Each wall is flat, endless, passes through zero and stands at right angles to its row. A trip goes straight from one point to another. Which walls does it cross, in order?

Walls:
(1): [-0.18 -0.26  0.20]
(2): [-0.09  0.02  0.34]
(3): [-0.01  0.16 -0.05]
Trips:
[0.27 0.53 0.14] to [-0.51  0.42  0.21] => 1
[0.40 0.29 0.53] to [0.40 0.46 0.39] => none
[ 0.47 -0.07 -0.09] to [0.54 0.15 0.06] => 3
[-0.04  0.38  0.36] to [-0.39  0.07  0.20] => 1
[-0.02 -0.74  0.22] to [-0.09 -0.02 -0.38] => 2, 1, 3
[-0.63  0.22 -0.47] to [-0.09 -0.34 -0.07] => 1, 3
[-0.10 -0.46  0.33] to [ 0.26 -0.09 -0.22] => 2, 1

Walls:
(1): [ 0.28 -0.07 -0.19  0.19 -0.01 -0.32]
(2): [-0.59  0.42 -0.32  0.63  0.23  0.19]
(3): [-0.21  0.24 -0.22 -0.16  0.72 -0.13]
Trips:
[-0.43  0.24 -0.02 -0.20  0.26  0.04] to [-0.11 -0.23  0.45  0.26 -0.41  0.36] => 3, 2
[-0.80 -0.51  0.10  0.24  0.16 -0.05] to [-0.24  0.22 -0.02  0.45 -0.22 -0.30] => 3, 1
[ 0.19  0.31 -0.14 -0.05  0.53 -0.43] to [ 0.42  0.42  0.03  0.13 -0.27 -0.46] => 2, 3
[-0.06 -0.26 -0.28 -0.24  0.02  0.17] to [-0.62 -0.35 -0.31 -0.06  0.44 -0.22] => 2
[-0.07  0.06  0.13  0.42 -0.20 -0.33] to [ 0.17  0.16  0.24  0.40  0.47 -0.07] => 3
[-0.54  0.00 -0.03  0.24 -0.40 -0.06] to [-0.31 -0.10 -0.51 -0.34  0.25  0.02] => 3

Walls:
(1): [-0.36  0.10  0.05  0.55  0.39 -0.34  0.03  0.00 -0.32]
(2): [-0.02 -0.33 -0.39  0.05  0.29  0.05 -0.22 -0.57  0.09]
(3): [ 0.34 -0.08  0.16 -0.34  0.08 -0.30 -0.23  0.26 -0.04]
(4): [ 0.26  0.13  0.38 -0.61  0.24 -0.03  0.23  0.23  0.45]
Trips:
[ 0.52  0.10  0.01  0.22 -0.27  0.20  0.14 -0.63  0.40] to [-0.35  0.20 -0.07  0.19  0.20 -0.07  0.12  0.02 -0.44] => 4, 1, 2
[ 0.19 -0.20  0.20  0.14  0.22  0.81  0.40 -0.12  0.24] to [-0.62  0.27 -0.07 -0.28  0.45 -0.36 -0.36  0.31 -0.24] => 1, 2, 3
[ 0.19 -0.26 -0.18  0.22  0.00  0.31  0.07 -0.24 -0.12] to [-0.07  0.05 -0.77  0.16  0.29 -0.51  0.19 -0.27  0.09] => 1

Walls:
(1): [-0.39  0.28 -0.29  0.17 -0.17  0.23  0.42  0.39  0.33 -0.54  0.55 -0.09]
(2): [ 0.25 -0.25  0.53 -0.29 -0.21 -0.03 -0.46 -0.01 -0.51  0.16  0.04  0.10]
(3): [-0.55  0.11 -0.08 -0.02  0.34 -0.14  0.65 -0.10  0.05  0.20  0.02 -0.31]
(4): [ 0.00 -0.06 -0.20  0.11  0.51 -0.39 -0.06 -0.19  0.25 -0.26 -0.14  0.13]
(5): [ 0.25  0.24 -0.09  0.24 -0.09  0.05  0.31  0.32  0.03  0.15  0.25  0.57]
(6): [ 0.16  0.05 -0.27  0.64 -0.12 -0.19  0.56  0.08  0.45  0.07 -0.05 -0.09]
Trips:
[ 0.34  0.34  0.15 -0.28 -0.22 -0.41 -0.13 -0.74 -0.31  0.33  0.32 -0.61] to [ 0.15 -0.02 -0.28 -0.07  0.23 -0.07  0.41 -0.08  0.44  0.05  0.02 -0.67] => 6, 2, 4, 1
[ 0.03 -0.10 -0.23  0.68 -0.05  0.06 -0.05  0.29 -0.08 -0.29  0.42  0.41] to [ 0.11 -0.22 -0.32  0.07  0.09 -0.52  0.71  0.00  0.05 -0.14  0.28  0.00] => 3
[ 0.18 -0.20 -0.13 -0.47  0.31 -0.39 -0.12 -0.08 -0.75  0.12  0.37 -0.63] to [ 0.10  0.53 -0.39  0.01 -0.15  0.18  0.18 -0.12 -0.01  0.03 -0.17 -0.15] => 2, 1, 6, 5
[ 0.17  0.16  0.00 -0.12  0.00  0.17  0.31 -0.53  0.29 -0.34 -0.40  0.72] to [ 0.29 -0.06  0.28  0.39  0.10  0.09 -0.52 -0.33 -0.58 -0.21  0.19 -0.59] => 6, 2, 5, 4

Walls:
(1): [-0.05  0.56 -0.16 -0.09 -0.25  0.34  0.45 -0.15  0.35 -0.49  0.47  0.44
 -0.26 -0.09 -0.34 -0.07  0.19  0.10]
(2): [-0.25 -0.07 -0.21  0.31  0.30  0.23  0.26 -0.05 -0.16  0.05 -0.23  0.17
  0.26 -0.09  0.24 -0.21  0.27  0.25]
(3): [ 0.38  0.71  0.15 -0.21 -0.02 -0.19  0.75 -0.14  0.00  0.00 -0.27 -0.01
  0.00  0.01  0.43  0.14  0.43  0.30]
(4): [-0.05  0.13  0.08  0.05  0.16 -0.03 -0.15  0.75  0.02 -0.11  0.13  0.18
 -0.26  0.24 -0.52  0.24 -0.51 -0.25]
(5): [ 0.41 -0.25 -0.07 -0.94 -0.08 -0.35 -0.02 -0.18 -0.34  0.30  0.07  0.15
 -0.48 -0.16 -0.54  0.11  0.04 -0.04]
(6): [ 0.30 -0.15  0.28 -0.11 -0.16  0.18 -0.20  0.41  0.25 -0.24 -0.26 -0.61
 -0.38  0.05  0.46 -0.23  0.13  0.27]
Trips:
[-0.23  0.33  0.26  0.49  0.06 -0.41 -0.39  0.15  0.06  0.07 -0.36  0.57
  0.06  0.30 -0.02 -0.37 -0.20 -0.17] to [-0.02 -0.35  0.35 -0.37 -0.08 -0.13 -0.56  0.06  0.25  0.54 -0.10  0.47
  0.46 -0.03  0.42  0.18  0.38  0.14] => 4, 5, 6
[-0.39 -0.38 -0.04  0.35  0.18  0.14  0.01  0.35  0.17 -0.22 -0.03  0.44
  0.55 -0.03 -0.24  0.18 -0.21  0.03] to [ 0.10 -0.43  0.02  0.09 -0.81 -0.46 -0.44 -0.39 -0.28 -0.02  0.27  0.49
 -0.13  0.11  0.20  0.05  0.11 -0.30] => 2, 5, 4
[ 0.11  0.00  0.19 -0.18 -0.02 -0.03 -0.18  0.11  0.02 -0.17 -0.08  0.45
 -0.46  0.14 -0.09  0.41  0.09 -0.42] to [-0.10  0.30  0.23  0.68 -0.17 -0.60  0.27 -0.15  0.23 -0.17 -0.16  0.24
  0.62 -0.07 -0.60 -0.39  0.12  0.11] => 3, 5, 2, 4
[-0.03 -0.07 -0.20 -0.37  0.07  0.06 -0.41  0.41  0.25 -0.10 -0.10  0.56
 -0.08  0.07 -0.01  0.06 -0.09  0.15] to [ 0.39 -0.25 -0.15  0.02  0.29 -0.21  0.11 -0.07  0.11 -0.21  0.24 -0.18
  0.47 -0.16 -0.36  0.01  0.03 -0.05] => 6, 1, 4
[-0.04  0.00 -0.07  0.17 -0.10  0.08  0.34  0.03 -0.58 -0.27 -0.30  0.72
 -0.02 -0.18 -0.14  0.27 -0.24  0.30] to [-0.15  0.52  0.10  0.07  0.10 -0.42  0.95  0.21  0.28  0.21 -0.38  0.38
  0.20  0.25  0.44  0.21  0.37 -0.11] => 5, 4

Walls:
(1): [ 0.28 -0.06 -0.31 -0.45 -0.05  0.11 -0.29  0.19  0.00 -0.32  0.18 -0.18
 -0.48 -0.12  0.51 -0.13  0.25  0.35 -0.15 -0.42 -0.18  0.15  0.02 -0.21]
(2): [-0.13  0.07  0.12  0.73 -0.44  0.24  0.04 -0.20  0.11  0.08 -0.14  0.02
  0.75  0.27  0.71 -0.18  0.25  0.06  0.41 -0.04 -0.06  0.14  0.44  0.24]
(3): [-0.05  0.34 -0.39 -0.32 -0.36  0.49  0.31  0.03  0.02  0.21  0.31  0.05
 -0.21 -0.53 -0.39 -0.31 -0.08 -0.06  0.44  0.23  0.03 -0.05  0.07 -0.16]
(4): [-0.33  0.21  0.28  0.07  0.30 -0.11 -0.02  0.41 -0.28  0.09  0.05  0.07
  0.48  0.33  0.24 -0.17 -0.15  0.27 -0.18 -0.01 -0.25 -0.07  0.43 -0.13]
(5): [ 0.62  0.53  0.17 -0.41  0.02  0.17 -0.11  0.07 -0.15 -0.41  0.03  0.19
  0.06  0.21 -0.30 -0.05 -0.20  0.20  0.02  0.07 -0.21  0.04 -0.61 -0.43]
(6): [ 0.28 -0.04  0.00 -0.27 -0.36 -0.50  0.06 -0.08 -0.01 -0.02 -0.03 -0.01
  0.22  0.64  0.31 -0.08 -0.23 -0.50  0.17 -0.05  0.32  0.06 -0.19  0.31]
(7): [ 0.08 -0.38  0.24  0.15  0.18 -0.29 -0.01 -0.15 -0.02 -0.60  0.85  0.06
  0.12  0.52 -0.23  0.33  0.32 -0.46  0.00 -0.43 -0.17  0.03  0.33  0.17]
(8): [-0.17 -0.58 -0.07  0.17  0.09 -0.34 -0.28  0.66 -0.25  0.55  0.00 -0.18
 -0.08 -0.02 -0.37 -0.01  0.03 -0.24 -0.08  0.14 -0.13  0.47  0.51  0.15]
Trips:
[ 0.39 -0.76  0.09 -0.08 -0.35 -0.16 -0.41 -0.02  0.13  0.13  0.51  0.43
 -0.50  0.28  0.50  0.09  0.00  0.24  0.22 -0.09 -0.22  0.59 -0.02 -0.11] to [-0.09 -0.13 -0.24 -0.43  0.29 -0.05  0.39 -0.72 -0.39 -0.34  0.05 -0.17
 -0.44  0.19 -0.32 -0.40 -0.03 -0.16 -0.22 -0.13 -0.65 -0.30 -0.52  0.20] => 5, 2, 8, 3
[ 0.67 -0.08 -0.28 -0.03 -0.19  0.45 -0.21  0.30  0.01 -0.45  0.31  0.22
  0.14 -0.41 -0.13 -0.33  0.28 -0.97 -0.21  0.43 -0.18 -0.34 -0.43  0.21] to [ 0.45 -0.41 -0.05  0.02 -0.07 -0.22 -0.55 -0.03  0.28 -0.05  0.05 -0.17
  0.08  0.18  0.35  0.15  0.04 -0.43  0.04  0.26 -0.03 -0.07 -0.28  0.20] => 3, 8, 2, 5
[-0.59  0.13  0.06 -0.10  0.04  0.60 -0.14  0.10 -0.30  0.24 -0.45  0.16
 -0.05  0.40 -0.14  0.40 -0.01 -0.50  0.18  0.18 -0.08  0.02  0.03 -0.42] to [-0.02 -0.36 -0.36 -0.41 -0.01 -0.38  0.09  0.00 -0.56  0.31 -0.24 -0.37
 -0.08  0.34 -0.46  0.18 -0.03 -0.31  0.21 -0.35 -0.66 -0.16  0.17  0.77] => 2, 5, 6, 7, 3, 4
[-0.04 -0.02 -0.14 -0.37 -0.17  0.17 -0.29  0.05  0.72 -0.17 -0.63  0.19
 -0.65  0.24 -0.04  0.24  0.19  0.17 -0.15  0.50 -0.50 -0.25  0.63 -0.09] to [-0.67  0.54  0.08 -0.26 -0.63  0.12  0.30 -0.15  0.11  0.55 -0.33 -0.03
 -0.11 -0.46 -0.13  0.31  0.04 -0.07 -0.01  0.30  0.48 -0.59  0.14  0.39] => 8, 1, 2
[ 0.37  0.01  0.09 -0.86 -0.23  0.30  0.30 -0.52  0.64 -0.10 -0.29 -0.74
 -0.23  0.28 -0.12 -0.06 -0.01 -0.43  0.19  0.14 -0.06  0.25  0.17 -0.02] to [ 1.00  0.21 -0.08 -0.56  0.04  0.19  0.01  0.13  0.06  0.59 -0.54  0.16
 -0.09 -0.07 -0.08  0.43 -0.03 -0.47  0.22 -0.25  0.37 -0.48  0.30  0.05] => 1
[-0.18 -0.18 -0.08  0.61 -0.48 -0.42  0.21 -0.13  0.21  0.00  0.22 -0.48
  0.04  0.36 -0.61  0.32 -0.08  0.07 -0.59  0.21 -0.40  0.13 -0.13 -0.16] to [ 0.06  0.33  0.07  0.60 -0.24 -0.24  0.18 -0.66 -0.47  0.20  0.05 -0.04
  0.36 -0.41  0.25  0.07 -0.02  0.19 -0.07 -0.11  0.13  0.25  0.15  0.11] => 2, 4, 8, 7
[-0.10 -0.38  0.21 -0.09  0.15 -0.73  0.09  0.03  0.12  0.52 -0.40 -0.27
  0.77 -0.18  0.68  0.03  0.16  0.09 -0.65  0.00  0.45  0.67 -0.43 -0.53] to [ 0.22  0.46 -0.17  0.14 -0.12 -0.02 -0.53  0.04  0.12  0.50 -0.17  0.11
  0.13  0.04  0.13  0.01  0.03  0.59 -0.40 -0.25  0.05  0.55  0.40 -0.78] => 1, 6, 5

Walls:
(1): [-0.48 -0.01 -0.25 -0.05 -0.23 -0.74 -0.30 -0.01 -0.23  0.23  0.26  0.55
  0.27  0.23 -0.62  0.17 -0.07 -0.56 -0.38 -0.20  0.23 -0.18  0.20 -0.02
  0.26  0.17  0.04  0.22 -0.37  0.26  0.17 -0.62  0.13  0.06  0.37  0.06
 -0.14 -0.04  0.22  0.07  0.17  0.27 -0.20  0.16  0.06  0.20  0.10  0.32]
(2): [ 0.29 -0.49 -0.17 -0.40  0.21 -0.26  0.41  0.57  0.02 -0.11  0.17  0.45
 -0.22  0.00 -0.19 -0.20 -0.66 -0.45  0.02 -0.18 -0.27  0.30 -0.12  0.50
 -0.27 -0.43 -0.44  0.04 -0.01 -0.27 -0.02 -0.11  0.36 -0.10  0.08  0.20
 -0.27  0.00  0.67 -0.03 -0.47  0.22  0.49  0.33  0.54 -0.18 -0.10 -0.24]
(3): [ 0.21  0.13  0.14 -0.18  0.07  0.22 -0.05  0.05 -0.37 -0.09 -0.02  0.28
 -0.40  0.27  0.34  0.19  0.15  0.25  0.14  0.32  0.68 -0.35 -0.38 -0.47
  0.15 -0.07  0.14  0.10 -0.18 -0.42  0.11 -0.26  0.17 -0.05  0.37  0.01
  0.01 -0.43 -0.21  0.01 -0.17  0.45  0.00 -0.25  0.25  0.03 -0.46  0.28]
(4): [ 0.42  0.08  0.37 -0.07 -0.39  0.11 -0.01 -0.27  0.01  0.18 -0.16 -0.65
 -0.01 -0.21  0.20 -0.02  0.02  0.13  0.19 -0.10  0.36 -0.30  0.12  0.11
  0.00  0.42 -0.52  0.49  0.33 -0.23  0.32  0.23  0.45 -0.06  0.22  0.38
 -0.21  0.33 -0.02 -0.41  0.10 -0.27 -0.53 -0.06  0.07  0.27 -0.85  0.39]
(5): [ 0.08 -0.26  0.44  0.26  0.46 -0.43  0.09  0.03  0.05  0.00  0.12  0.33
 -0.27  0.06  0.35 -0.05  0.19 -0.57  0.14 -0.04  0.19 -0.40  0.01 -0.45
  0.50 -0.57  0.07  0.30  0.21 -0.02  0.27  0.37 -0.31  0.17  0.23 -0.04
 -0.46  0.55 -0.63 -0.39 -0.66 -0.21 -0.34 -0.02  0.48 -0.21  0.35  0.14]
(6): [-0.06  0.11 -0.45 -0.20  0.03 -0.12  0.07  0.44 -0.07  0.50  0.27  0.65
 -0.30  0.21  0.28  0.16 -0.17  0.38  0.33 -0.12 -0.54 -0.35  0.49  0.16
 -0.06  0.24  0.12  0.11  0.16  0.11 -0.67  0.67  0.14 -0.37  0.19  0.03
  0.61  0.53 -0.37  0.10  0.08 -0.23 -0.23  0.20 -0.30  0.13 -0.21  0.21]
(7): [-0.32 -0.25  0.00  0.07  0.04 -0.48  0.52 -0.53 -0.02  0.80 -0.07  0.42
 -0.28 -0.09  0.09  0.09  0.61 -0.23  0.12 -0.26  0.10  0.17 -0.43 -0.25
  0.36  0.06  0.10 -0.36  0.11 -0.17  0.09 -0.17  0.14  0.06  0.07  0.11
 -0.10  0.02 -0.09 -0.27  0.01  0.37 -0.22 -0.57 -0.10 -0.15  0.07  0.18]
(8): [ 0.23  0.08 -0.56  0.14 -0.19  0.20  0.55  0.24 -0.35  0.04 -0.14 -0.07
 -0.35  0.05  0.53  0.20  0.39  0.00  0.11  0.27  0.48 -0.06 -0.22  0.11
 -0.09 -0.37  0.27 -0.51 -0.30  0.10 -0.35  0.14 -0.02  0.42 -0.03 -0.32
 -0.18  0.34  0.61  0.13 -0.35 -0.52  0.02  0.44  0.20 -0.09 -0.17  0.33]
(9): [-0.24  0.02 -0.64  0.38  0.48 -0.07  0.36 -0.35  0.07  0.41 -0.52  0.36
  0.29 -0.03  0.00 -0.07  0.19  0.17 -0.15 -0.02 -0.03  0.14 -0.97  0.32
 -0.34  0.27  0.19  0.03 -0.50  0.17 -0.39  0.24 -0.30 -0.17  0.06  0.64
  0.55  0.23  0.34 -0.16 -0.14  0.13 -0.33  0.53 -0.02 -0.07  0.30 -0.23]
(10): [ 0.28 -0.03 -0.26  0.04 -0.24 -0.01  0.30 -0.02 -0.73 -0.25  0.06  0.14
 -0.23  0.07 -0.06 -0.40 -0.03 -0.31  0.25 -0.24  0.28  0.02 -0.17  0.36
 -0.25 -0.05 -0.48 -0.30 -0.07 -0.12  0.37  0.42 -0.31 -0.32 -0.08 -0.43
  0.03  0.21  0.02 -0.18 -0.22 -0.35  0.73 -0.34  0.37  0.33 -0.32  0.08]
(11): [ 0.33 -0.15 -0.53 -0.51  0.13  0.01 -0.25  0.24  0.42 -0.02 -0.43  0.21
 -0.11 -0.16 -0.26 -0.18  0.14 -0.18 -0.04  0.16  0.05  0.83 -0.02  0.05
  0.43 -0.17 -0.26  0.21 -0.23 -0.39 -0.23  0.41  0.04  0.68 -0.09  0.24
  0.28  0.37 -0.09  0.60  0.40  0.10  0.13 -0.18 -0.33  0.05  0.32  0.16]
Trips:
[-0.09  0.14 -0.23 -0.71  0.27  0.28  0.65  0.02  0.05 -0.45  0.15  0.10
 -0.11 -0.01  0.39 -0.09 -0.27  0.33 -0.25 -0.22 -0.26 -0.19  0.59  0.19
 -0.91 -0.16 -0.29 -0.49  0.30 -0.01 -0.18 -0.14 -0.60  0.09 -0.11 -0.22
  0.00  0.21  0.05  0.10 -0.08 -0.49 -0.23  0.09  0.14 -0.04  0.11  0.59] to [-0.07  0.23 -0.35 -0.11 -0.08 -0.79  0.05  0.04 -0.12  0.44 -0.39  0.38
  0.26  0.09 -0.36  0.15  0.01  0.36  0.52  0.26 -0.08  0.06 -0.47  0.18
  0.12 -0.39  0.17  0.34 -0.34 -0.17 -0.09 -0.07 -0.49 -0.63  0.04  0.04
 -0.20 -0.12  0.70 -0.29 -0.27 -0.01 -0.23 -0.11  0.16  0.28  0.38 -0.37] => 9, 1, 7, 5
[ 0.08  0.52  0.70 -0.32  0.05 -0.26  0.00 -0.06 -0.17  0.57  0.30 -0.42
 -0.20 -0.25 -0.29 -0.39 -0.15  0.32  0.02 -0.09 -0.27 -0.06 -0.08 -0.26
  0.47 -0.42  0.05  0.39 -0.06  0.19 -0.31 -0.52 -0.75  0.31  0.24  0.10
  0.01 -0.17  0.07 -0.37  0.24  0.10  0.68 -0.09 -0.87 -0.31  0.05 -0.52] to [-0.15  0.51 -0.03  0.08  0.25 -0.15 -0.33 -0.04  0.34  0.04  0.21  0.07
 -0.05  0.03 -0.12  0.01  0.42 -0.41 -0.58  0.41 -0.48  0.22  0.29  0.26
  0.02 -0.39 -0.07 -0.32  0.43 -0.11  0.14  0.71 -0.09 -0.37 -0.51  0.25
  0.13  0.62  0.15 -0.50 -0.31 -0.02 -0.27 -0.12  0.00  0.08  0.94  0.01] => 11, 5, 9, 6
